Every row gives one point. Each copy is the shape, with its points in the same order, stretched, turned, moved and blurred by noise. Say if it was mirrored as well.

Shape (8 x 3)
[[-1.21 -2.45  0.70]
 [ 2.39 -1.58 -3.96]
 [-2.75  1.88  0.72]
 [-3.07  0.61  0.57]
 [-1.04 -0.34  0.67]
 [ 0.59  2.32 -1.91]
 [ 2.37  0.32  0.29]
 [ 0.35  0.16  0.02]]
Copy 1 (8 x 3)
[[-0.37  1.55 -0.57]
 [ 3.07 -0.47 -4.42]
 [-1.95 -2.32  0.94]
 [-2.28 -1.21  0.48]
 [-0.26 -0.25  0.19]
 [ 0.95 -3.37 -1.34]
 [ 2.66 -0.81 -0.28]
 [ 0.87 -0.93 -0.37]]
Copy 1 is: mirrored
Copy 2 (8 x 3)
[[ 0.09 -1.75  1.35]
 [-5.76 -0.19 -1.79]
 [ 2.65  1.87  3.89]
 [ 1.61  0.53  3.80]
 [ 1.29 -0.08  1.59]
 [-0.77  2.46  0.37]
 [-0.02  0.81 -2.27]
 [ 0.21  0.18 -0.03]]
Copy 2 is: only turned
Copy 3 (8 x 3)
[[ 0.83 -2.89  0.84]
 [ 4.52  2.74  3.23]
 [-1.15 -0.55 -4.40]
 [-0.48 -1.30 -3.86]
 [-0.34 -1.27 -0.81]
 [ 1.07  2.98 -1.92]
 [-0.66  0.53  1.70]
 [ 0.07 -0.02 -0.06]]
Copy 3 is: only turned

Shape (7 x 4)
[[ 2.07  2.27 -3.77 -2.87]
 [-0.84 -2.30  0.50  1.30]
 [-1.66 -2.57  0.34  0.55]
 [ 2.11  0.41 -0.92 -1.22]
 [-0.91 -2.81  2.01 -1.09]
 [ 3.01  2.09 -1.62 -0.15]
 [-1.44  0.72  1.64  1.13]]
Copy 1 (7 x 4)
[[ 3.12  1.68  2.73 -3.35]
 [ 0.20 -1.47 -0.28  2.02]
 [-0.83 -1.71  0.05  1.63]
 [ 1.48  1.97  0.48 -0.65]
 [-2.30  1.13 -0.06  1.66]
 [ 3.48  1.85 -0.50 -1.66]
 [-0.78 -0.18 -2.64 -0.68]]
Copy 1 is: only turned
Copy 2 (7 x 4)
[[ 4.37 -0.93  2.10  5.26]
 [-1.57  1.20 -0.32 -0.31]
 [-1.42  2.51 -0.21 -0.06]
 [ 1.97 -0.50  0.10  2.30]
 [-0.33  1.96 -1.96 -1.35]
 [ 2.76 -2.13  1.16  3.45]
 [ 0.51  1.19  1.70 -1.28]]
Copy 2 is: only turned
Copy 3 (7 x 4)
[[ 3.04  0.93 -0.03 -3.14]
 [-2.78  0.21  0.05  1.85]
 [-3.02  0.22 -1.44  1.76]
 [ 2.10 -0.17  1.25 -0.46]
 [-0.85 -1.01 -1.85  2.46]
 [ 2.23 -0.10  3.44 -1.91]
 [-2.39 -1.77  0.66 -1.12]]
Copy 3 is: only turned
Copy 4 (7 x 4)
[[ 0.04  1.93 -1.80 -5.98]
 [ 0.81 -0.97  2.31  1.84]
 [-0.08 -1.22  3.45  1.21]
 [ 0.90  1.91 -1.17 -1.34]
 [-0.67  0.55  3.03  2.22]
 [ 1.52  1.89 -3.53 -1.68]
 [-1.91 -1.00  0.03  2.43]]
Copy 4 is: only turned

Shape (11 x 8)
[[ 0.77  0.43 -0.08 -0.14  0.72  0.78  0.30 -2.39]
 [ 0.26 -4.70  0.86  0.39  1.86 -0.49  0.23  3.90]
 [ 0.22 -0.24 -2.65 -0.86 -2.41 -4.01  0.73 -1.82]
 [ 0.61 -0.12  0.39  0.05  1.52  0.24 -0.07  5.62]
 [ 3.49 -1.07  0.47 -0.21 -1.52  0.56 -0.98 -1.70]
 [-0.79 -0.62  1.29 -0.96 -0.39  0.25 -0.41 -1.15]
 [ 0.47  0.46  0.28  0.18  1.93  0.31  1.60 -1.67]
 [ 0.13 -0.55  0.70 -0.46  1.03 -3.67 -0.15  0.13]
 [-0.37 -2.07 -0.05 -0.17  1.40  0.84 -0.55 -1.21]
 [ 1.19  0.34  0.58  7.50 -3.52 -0.53 -0.56 -1.89]
 [ 0.93  0.38 -1.03  0.37  1.19  0.20 -1.89 -1.83]]
Copy 1 (11 x 8)
[[ 0.87 -1.07 -0.05  2.34  0.19  1.14 -0.31  0.71]
 [ 1.50  1.41  0.93 -3.26  0.88  0.13  1.09 -3.10]
 [-2.03  3.03 -3.07 -0.08 -0.49  1.06 -2.72  2.22]
 [ 0.23 -1.19 -1.72 -1.86 -0.93  0.48  3.79 -2.77]
 [ 0.96 -2.41 -1.61  0.73  1.34 -1.02 -2.12 -0.43]
 [ 0.91  0.07  0.98  0.73 -0.77 -1.29 -0.07  0.81]
 [ 0.36 -1.13  0.15  1.51  1.09  1.90  0.80  1.49]
 [-2.13  0.39  0.21 -1.70 -0.39  0.04 -0.43  1.94]
 [ 1.44  0.41  1.68  0.97 -0.32  0.88 -0.62 -0.87]
 [ 4.35 -1.36 -3.16 -3.34 -0.99  1.34 -3.48  5.28]
 [ 0.28 -1.45  0.08  1.27 -1.30  1.40 -1.46 -0.16]]
Copy 1 is: mirrored
Copy 2 (11 x 8)
[[-1.13  1.52 -1.59  0.47  0.66  1.84 -1.27 -0.85]
 [-0.30 -2.18  4.82 -1.54 -2.78 -3.28  0.50  0.64]
 [-1.63 -0.55 -5.21  1.99 -1.51  0.92  0.27  0.51]
 [ 1.05 -1.16  2.83 -2.88  0.60 -3.28  1.12  2.53]
 [ 0.40  2.10 -1.08  0.56 -4.40  2.80 -1.34  0.53]
 [-1.14  2.03 -1.41 -1.61 -1.01 -0.09 -0.65 -1.32]
 [-1.36  0.13 -0.93  0.25  1.95  1.68 -0.63 -1.00]
 [-2.65 -0.83 -1.93 -0.49  0.04  1.07  1.33  0.56]
 [-1.76  0.89  0.89  0.36 -0.67 -0.65 -1.13 -0.88]
 [ 1.96  0.68 -0.45  6.15 -3.28  3.54  5.21 -0.04]
 [-2.13  1.74 -0.91  1.52  0.67  1.30 -0.44  0.91]]
Copy 2 is: mirrored
Copy 3 (11 x 8)
[[-0.31  0.70  1.48  1.21  2.09  0.91  1.22 -1.81]
 [-0.81 -2.94  1.06 -1.84 -2.29  3.42 -5.22  3.52]
 [-1.00 -0.80  2.26  0.98 -1.20 -4.95  1.64 -2.60]
 [-1.69 -2.87 -2.34 -4.42 -1.04  3.76 -4.50  0.58]
 [ 1.16  1.31  2.46  1.62  0.47  1.11 -1.69 -4.82]
 [ 0.53  1.80  1.20  0.03 -0.78  0.94  0.93  0.37]
 [-1.71  0.02  1.29  0.93  2.45  1.25  0.97 -0.78]
 [-2.45  0.72  0.76 -1.66 -0.42 -2.18 -1.01  0.05]
 [ 1.29  0.17  1.84  0.24  0.79  1.50 -0.12  1.45]
 [ 0.29 -0.62 -2.01  7.37  3.22 -1.89 -4.15 -3.39]
 [ 1.43  1.02  1.42 -0.93  2.83 -0.31  0.13 -1.79]]
Copy 3 is: mirrored
Copy 4 (11 x 8)
[[ 0.08 -0.15 -0.70 -0.76  1.74  0.01  1.03 -0.63]
 [ 0.87 -5.60 -0.65  1.68 -2.12  3.15 -2.32 -1.15]
 [-5.28  2.09  2.51 -0.81  0.21 -2.79 -1.03  0.56]
 [ 2.93 -3.00  1.38  0.02 -3.04  6.12 -0.94  2.27]
 [ 1.83  0.51  0.17 -2.92  0.38 -2.00 -1.84 -0.90]
 [ 0.61 -1.42 -1.20  0.39  0.17 -0.68  1.23  0.63]
 [-0.29 -0.72  0.11  0.58  3.10  1.67  1.07 -0.64]
 [-2.24 -0.48  0.03  0.79  1.44  0.75 -1.82  1.59]
 [-0.68 -2.37 -2.58  0.40  0.45  0.09  0.63 -2.21]
 [ 1.85  6.39  3.03  3.30 -2.38 -3.30 -2.09 -3.27]
 [-0.90  0.84 -1.75 -0.94  0.47 -0.03  0.62 -0.48]]
Copy 4 is: mirrored

Shape (15 x 9)
[[ 1.42 -2.17  3.10  0.26  1.02 -0.40  1.72 -2.25  0.87]
 [ 0.12 -0.66  2.73 -1.89  0.41  1.92 -1.05  0.14 -0.04]
 [-0.78  0.42  2.96 -2.13 -2.08  2.81  0.76 -0.58 -0.48]
 [-1.64  2.41  0.16 -2.04 -0.84  2.30 -0.27  0.04 -0.49]
 [ 1.45 -0.56  2.86  0.75  1.10 -1.50 -2.67  3.30 -0.77]
 [ 1.48  2.06  3.39  0.97  3.08 -2.15 -2.20 -1.48  1.70]
 [-0.47  0.25 -1.08 -1.53  1.40  0.51  2.10  0.68  0.42]
 [ 2.21 -0.91  2.27  2.63 -1.82  1.94  1.86 -0.15  0.68]
 [-0.02  0.93 -1.36 -1.86 -2.17 -1.11  0.29  2.84 -0.66]
 [ 0.08 -1.11 -0.73 -0.30  0.76 -1.40  0.59 -0.86  3.98]
 [-2.91  0.31 -1.54  3.03  3.06  1.31 -3.22  0.52 -0.49]
 [-0.99  3.39 -0.28 -0.23  2.11  0.16  2.09 -2.16 -0.75]
 [-1.88 -1.61 -0.28  1.58 -1.27  1.56  1.82 -1.07 -0.32]
 [-2.52 -0.31  0.99 -0.56  2.42 -1.14  0.39  2.69  1.03]
 [-0.76 -0.84  2.18 -1.43 -0.28  0.80  2.03 -0.28 -0.59]]
Copy 1 (15 x 9)
[[ 1.11 -2.55 -0.68  2.45  2.04 -1.00  0.51 -3.09  0.11]
 [-0.49  0.51 -1.24  1.03 -2.72 -0.34 -0.69 -3.03 -0.81]
 [ 1.15  0.59 -1.62 -0.44 -0.71 -1.64 -3.52 -4.07 -0.86]
 [-0.15  1.45  1.06 -1.44 -1.22 -1.73 -2.71 -2.31 -1.13]
 [-0.57  0.00 -1.51  0.72 -3.87  0.11  3.57  0.34 -4.64]
 [-2.44 -1.99  2.54  2.45  0.27 -0.56  4.29 -2.62 -4.09]
 [ 1.51  0.38  2.22  0.51 -0.45 -1.48  0.03 -1.74  1.76]
 [ 1.93  0.79 -2.50  0.63  2.50 -3.80 -0.06 -0.76 -1.89]
 [ 2.25  1.18  1.67 -0.68 -0.96 -0.34 -1.80  0.30 -2.76]
 [-0.16  0.23  3.08  2.44  2.47  1.20  1.14 -1.71  0.09]
 [-5.55  1.59 -0.04 -2.85 -2.12 -0.81  3.08  2.32 -0.14]
 [ 0.30 -1.55  3.83 -0.47  1.85 -3.56 -0.05 -2.69  0.53]
 [-0.21  0.35 -1.35 -2.03  2.18 -1.69 -2.12 -0.40  1.35]
 [-0.01  0.81  1.23 -1.39 -2.35  0.93  3.15 -1.94  0.43]
 [ 1.77 -0.97 -0.63 -0.18 -0.12 -1.23 -1.55 -3.34  0.47]]
Copy 1 is: mirrored
Copy 2 (15 x 9)
[[-0.76  1.81  1.26 -1.07 -1.54  0.01  4.52 -0.31 -3.44]
 [ 1.67 -1.18  1.73 -1.02 -1.55 -2.00  3.21 -1.90  0.33]
 [-0.15 -0.98  3.40 -3.76 -1.94 -0.28  2.98 -1.55  2.18]
 [ 1.04 -3.02  2.52 -1.30  0.74  0.35  0.97 -0.25  1.78]
 [ 1.85  1.68 -0.37  0.56 -0.44 -3.69 -2.69 -3.76 -1.32]
 [ 3.87 -0.69  2.38  1.68 -0.08 -0.96 -0.35 -2.47 -4.74]
 [-0.37 -0.89  0.64  0.02  2.67 -0.13  2.25  2.10 -0.43]
 [-4.69  2.03  2.22  1.24 -3.13 -0.70  0.34  0.31 -0.21]
 [ 0.86  1.67 -0.51 -2.72  2.41 -0.88 -2.56  1.11  2.58]
 [-0.11  0.60  0.41 -0.40  0.66 -2.99  3.61  4.09 -2.86]
 [-1.27 -5.72 -0.93  2.98 -0.09  0.17 -0.66 -1.10 -2.57]
 [ 0.10 -2.59  1.85  0.11  3.30  4.94  0.63  0.23 -2.10]
 [-4.83 -0.91 -0.08 -1.97 -1.04  1.53  2.48  1.27 -0.82]
 [ 0.04 -1.38 -0.05 -1.09  2.92 -3.29  1.82 -0.69 -1.87]
 [-0.60 -0.04  1.30 -3.30  0.39  0.40  3.26 -0.84 -0.51]]
Copy 2 is: mirrored
Copy 3 (15 x 9)
[[ 0.57 -0.16  0.47 -1.74  0.89  2.52 -0.69 -3.46 -2.14]
 [-2.78  2.19 -0.62 -1.17  1.74 -0.58 -0.93 -0.87 -0.82]
 [-4.50  1.70 -2.30  0.06  0.67  1.87 -1.71 -0.18  0.59]
 [-3.32  2.71 -1.27 -0.03 -0.16  0.28  0.15  2.15  3.21]
 [-1.86 -0.36 -0.15 -0.54  0.70 -5.23  0.37 -1.17 -4.41]
 [-0.01 -0.11 -0.68 -3.12 -1.91 -2.82  1.67 -4.41 -0.16]
 [ 1.01  3.36  0.72 -1.43 -0.11  1.63  0.03  2.34  0.29]
 [ 0.65 -1.94 -3.28  1.28  1.86  0.74 -1.83 -2.40 -1.11]
 [-1.80  1.46  1.38  1.88 -1.03 -1.25 -1.00  3.68 -0.67]
 [ 3.63  3.06  2.49  0.18 -0.53 -0.39  1.39 -1.35 -0.15]
 [ 0.80  1.26 -0.25  0.25  1.01 -3.82  6.09  0.14  3.17]
 [-0.57  1.15 -1.14 -3.02 -2.25  3.24  1.57  0.91  3.77]
 [-0.10  0.10 -0.41  1.91  1.11  2.55  1.91 -0.27  1.34]
 [-0.29  4.66  0.59 -1.85 -1.10 -1.71  3.08  0.58 -2.65]
 [-2.29  1.86 -0.39 -1.02  0.37  2.72 -0.54 -0.08 -1.27]]
Copy 3 is: only turned
Copy 4 (15 x 9)
[[-1.83 -4.07 -1.09  1.33  1.01 -3.30  0.47  2.20 -0.16]
 [-0.08  0.29 -3.44  2.01 -0.58 -1.33  1.47  0.62  0.35]
 [-0.65 -1.16 -4.80 -0.46  0.04 -0.47 -1.04 -0.30 -0.67]
 [ 0.38  1.66 -2.31 -1.00 -0.53  2.85  0.03 -1.59 -0.04]
 [ 1.04  2.46 -0.64  1.71 -0.71 -4.14  0.58  3.13  3.01]
 [-2.45  0.96  1.19  2.50  0.59  0.17  3.62  2.97  3.94]
 [ 0.71  0.13  0.06 -1.00 -1.48  1.10 -0.87  1.26 -0.97]
 [-0.27 -4.68 -2.92  1.29 -0.07 -3.74 -2.94  2.11  2.44]
 [ 1.88  3.01 -0.30 -1.72  0.37  0.85 -4.38  0.78 -0.86]
 [ 1.24 -0.87  0.84  0.87  2.01  1.81  0.19  3.01  0.04]
 [ 1.76  1.13  1.20  0.32 -0.88 -0.17  6.04 -2.83  3.53]
 [-2.53 -0.48  1.28 -1.86 -1.30  2.76  0.85 -0.90 -0.12]
 [ 0.43 -3.90 -1.83 -1.90  1.11 -1.85 -0.37 -1.65 -0.51]
 [ 2.00  2.04 -0.04 -1.55 -1.17  0.09  1.79  3.26  0.19]
 [-0.69 -1.64 -2.46 -1.08 -0.23 -1.59 -0.87  0.94 -1.55]]
Copy 4 is: only turned
